Every row gives one point. To make a cloud, some directions were put in groups of two or more. Within a group, all points are equally far from the middle, so they leave a hole (a ring in 2 directions, a hollow ball in 3). The other directions are filled evenly. Then the cloud was stretched, turned, moved and blurred a little. How many holes are there, and how many directions does each take, smallest first?

Cloud (14 x 2):
[[-8.9 -2.3]
 [ 3.3 -5.7]
 [ 4.7 -4.2]
 [-0.8  5.0]
 [-1.9 -5.2]
 [ 1.1 -2.2]
 [-0.3 -2.0]
 [ 8.9  0.4]
 [ 4.1 -4.3]
 [ 0.2  1.6]
 [ 1.3  2.5]
 [ 1.9 -7.6]
 [-0.9  8.1]
 [-5.7 -4.1]]
Holes: 0

Cloud (21 x 3):
[[ 3.3 -2.8  7.6]
 [-2.1  3.1 -5.2]
 [ 3.0 -1.7 -4.9]
 [-5.9  3.9 -0.7]
 [ 1.6  1.3  7.9]
 [ 4.2 -2.0  6.9]
 [-2.3  0.8  7.2]
 [ 2.1 -2.5 -5.6]
 [-0.2 -4.9 -5.9]
 [ 1.8  5.9  1.1]
 [ 0.7  6.4  0.6]
 [ 0.5  3.5 -4.3]
 [ 3.8  2.3  6.1]
 [ 5.6 -5.6 -0.5]
 [-3.6 -6.6 -2.9]
 [ 0.7 -3.0  7.9]
 [-6.0  1.4 -3.3]
 [ 5.8 -5.7  0.7]
 [-0.8  0.8  7.9]
 [ 2.3 -7.0  5.6]
 [ 5.7 -6.2  1.5]]
Holes: 1 (3)

Cloud (27 x 4):
[[ 1.7 -8.9  5.8 -3.0]
 [ 2.7  2.2 -9.5 -5.2]
 [-7.1  0.8 -3.2  8.6]
 [ 0.0  4.4 -2.3  3.8]
 [-3.0 -1.9 -0.7 -5.2]
 [ 1.5  1.4  3.8  3.3]
 [ 2.2 -1.5 -6.0 -7.5]
 [ 2.8  3.5  3.6 -3.7]
 [-3.3  0.9 -3.3 -2.6]
 [-8.4 -2.3 -3.1 -3.6]
 [-4.7  0.4 -3.2  9.4]
 [ 2.7  4.9 -3.6 -3.7]
 [-3.6  8.5 -2.2 -1.1]
 [-7.2  1.5 -3.6 -6.5]
 [-1.8  4.5  3.7  1.3]
 [ 1.5  1.8  1.4  5.7]
 [ 3.2  2.7  2.1  2.5]
 [-5.7  1.3 -0.9 -3.4]
 [-1.0 -6.6  2.3  1.3]
 [-5.2  2.4 -4.6 -3.6]
 [ 7.4  4.1  2.5 -4.3]
 [ 3.7 -4.6  4.8  2.9]
 [-1.6  3.1 10.2  4.9]
 [ 7.4  3.9 -1.4 -1.5]
 [ 7.9 -2.2 -0.9  3.2]
 [-5.3  2.9 -3.6  6.8]
 [-3.5  5.7 -5.8  3.0]]
Holes: 0

Cloud (75 x 8):
[[ -2.5  -0.6   5.1   3.5  -6.7   3.9   5.5   4.6]
 [  1.6   8.1   3.1   1.7  -8.2  -7.7   5.5  -2.0]
 [ -3.3   5.7  -8.3   1.8  -6.6  -2.7   4.8  -2.1]
 [  0.7  -8.9  -1.1  -2.9   2.4  -3.9  -5.5   1.4]
 [  5.9   3.5  -8.5   6.3  -4.5  -0.6   1.8  -3.9]
 [  6.4   4.9  -1.5   0.1  -4.9  -6.2   3.3  -5.6]
 [ -2.2  -9.6  -0.9   2.5  -4.6  -4.3  -1.0  -4.3]
 [  0.1  -5.0  -9.5   6.5  -2.6  -0.4   0.5   0.9]
 [  0.9  -3.5  -8.6  -1.0  -2.5  -3.4   1.3   4.7]
 [ -3.2   5.6  -1.0  -2.2  -2.7   5.3  -1.2   6.0]
 [ -6.9   2.5   0.2  -0.4 -10.0  -1.2   2.3   1.6]
 [ -6.0   1.5  -0.3   0.7  -3.0   6.6   0.5   6.7]
 [  6.0  -0.4   0.8  -2.6  -4.1  -1.8  -5.4  -6.4]
 [  1.8  -3.0   2.5   1.2  -3.6  -2.4  -0.6   7.5]
 [ -1.1   1.6   1.7   3.7  -0.2  -0.4   5.2   5.8]
 [ -1.7   9.9  -5.9  -3.7  -5.5   3.4   3.5  -1.8]
 [  3.2   0.9  -0.2   9.6  -6.7  -1.5  -1.6  -2.7]
 [ -3.0  -3.5  -7.9  10.7  -4.8  -4.2   0.0   2.5]
 [  6.1   2.8   1.9   6.8  -7.5   1.7  -2.1  -2.7]
 [ -2.6  -2.3  -6.4  -0.2   1.2  -0.9   4.7   2.1]
 [  2.5   5.8  -2.7  -2.5   4.4   3.1   2.3  -5.3]
 [  1.6   1.6   1.5   0.7   4.1  -3.7   0.1  -5.1]
 [ -1.8  -0.4  -9.6   1.5  -5.1   8.0   5.2   0.1]
 [ -1.3   9.8   0.4   2.3  -9.5  -4.8   1.0   0.2]
 [  2.1   5.0   3.3   1.5  -4.3   4.1  -5.0   1.0]
 [ -4.8  -5.4  -6.8   0.4  -3.7  -5.1  -4.3   3.0]
 [  0.3  -3.6  -2.2  -7.0   0.5   1.7   6.9   1.0]
 [  4.0  -1.7   3.4   3.0   2.4   2.8  -1.0  -3.7]
 [  2.7  -6.0  -0.9   1.1  -7.3   3.5  -2.5  -4.4]
 [  0.4  -0.3   4.9  -0.9   2.2   8.3  -2.1  -2.1]
 [  2.4   5.1  -0.8   0.1  -5.7   4.8   9.6  -1.1]
 [  7.6   4.4  -6.0   2.4  -1.8  -4.7   0.5  -4.6]
 [  0.6   4.5   2.7  -1.5  -6.0   6.0  -0.4  -2.6]
 [ -6.6   0.4  -1.8   6.4 -10.1  -2.8   2.5   2.7]
 [ -1.8   3.4  -5.2  -7.4   0.2   5.1  -1.2   2.7]
 [  2.4   3.6  -5.4  -1.8  -4.5  -1.7   0.3  -2.8]
 [ -6.7   0.2  -0.9   4.5 -15.4   0.3   0.7   3.5]
 [ -1.9  -2.5  -3.6   5.6  -3.6   0.0  -4.0  -1.0]
 [ -1.8  -2.6  -6.2   6.8  -0.6  -3.4  -0.1  -2.5]
 [ -3.5  -0.9  -5.5   8.1  -6.9  -1.5   0.8   5.3]
 [ -6.0   5.6  -5.1   5.9  -5.9   5.2   6.4   5.3]
 [  4.6  -2.5  -1.2   0.8   4.4   2.0   3.5  -6.3]
 [ -7.1  -2.0  -4.1  10.0  -8.2   6.3   0.6  -1.4]
 [ -2.2  -7.1  -0.4   8.8 -11.1  -6.4   1.9   3.3]
 [ -3.4  -1.6   2.9   4.0  -9.1   6.8   3.9   3.1]
 [ -5.7  -1.8   1.7   7.3  -2.4   8.1   0.4   5.7]
 [ -1.8  -1.6   0.5   4.9  -2.1   4.0  -1.3  -8.7]
 [ -1.3  -6.9   4.2  -0.8   3.1  -3.4  -1.1   1.3]
 [  4.1   0.4  -0.6   4.1  -2.0   1.0  -3.8  -6.1]
 [  1.7   5.2   4.6   2.9   4.2   5.5   5.1  -1.6]
 [  2.2  10.9   0.0  -3.6  -1.9   5.4   2.5   1.9]
 [  4.1   8.4  -1.3  -0.3   3.0   4.3  -0.1   1.9]
 [ -0.7   3.6  -2.0   9.9  -0.2  -3.7   4.9  -3.9]
 [  0.9   1.9  -0.3   0.6 -11.1   4.7   1.8   2.9]
 [  3.8   5.3  -4.9   1.2  -3.2  -2.9   2.9  -3.2]
 [ -2.5   5.7   3.3   1.6  -1.0   2.1   1.1  -2.9]
 [  1.4   3.8  -5.1  -0.3  -4.8  -2.5  -7.7  -1.6]
 [ -0.4   3.3  -7.2  -2.0  -4.5  -2.6   1.9  -1.6]
 [  0.6  -4.8  -8.4  10.4  -6.7  -3.5   6.5   1.0]
 [ -2.2  -9.6  -2.1  -0.4  -9.1   2.4   0.2   1.6]
 [ -0.2  -1.5  -4.1   4.9  -9.6  -7.7   5.1   2.9]
 [  3.4  -3.0   2.8   6.9   2.2   2.1  -3.5  -2.4]
 [ -5.8   1.7  -2.4   2.6  -3.0  -4.2   5.4   7.2]
 [  3.9  -5.9  -0.2   2.8  -8.8  -6.7  -2.0   2.3]
 [ -5.7   6.6  -3.1   2.3  -1.6   2.0   0.7  -6.0]
 [ -0.5   2.2   3.2  -8.1  -1.8   5.6   3.5  -2.0]
 [ -4.3  -3.3  -2.9   6.4  -2.0  -2.3  -2.0  -6.0]
 [ -0.6  -3.7  -1.0   1.0  -2.1   2.0  -3.1  -5.8]
 [ -3.3   7.8   2.2   4.6  -2.7  -1.6  -0.8  -2.4]
 [  2.9  -7.3  -4.4   4.0   4.8   3.3   1.0   0.8]
 [ -2.2   0.5  11.0   0.8   1.6   7.9   2.1  -3.4]
 [ -2.2   1.0  -1.5  -2.4   5.5  -1.1  -0.3   1.3]
 [ -0.2   8.3  -3.6  -0.7   1.2  -1.0  -1.5  -5.1]
 [ -1.9  -8.3   0.4  -1.4  -3.6  -0.2  -1.6   6.2]
 [  0.3   7.2  -6.4  -5.3  -4.6   2.7   2.9   8.7]]
Holes: 0
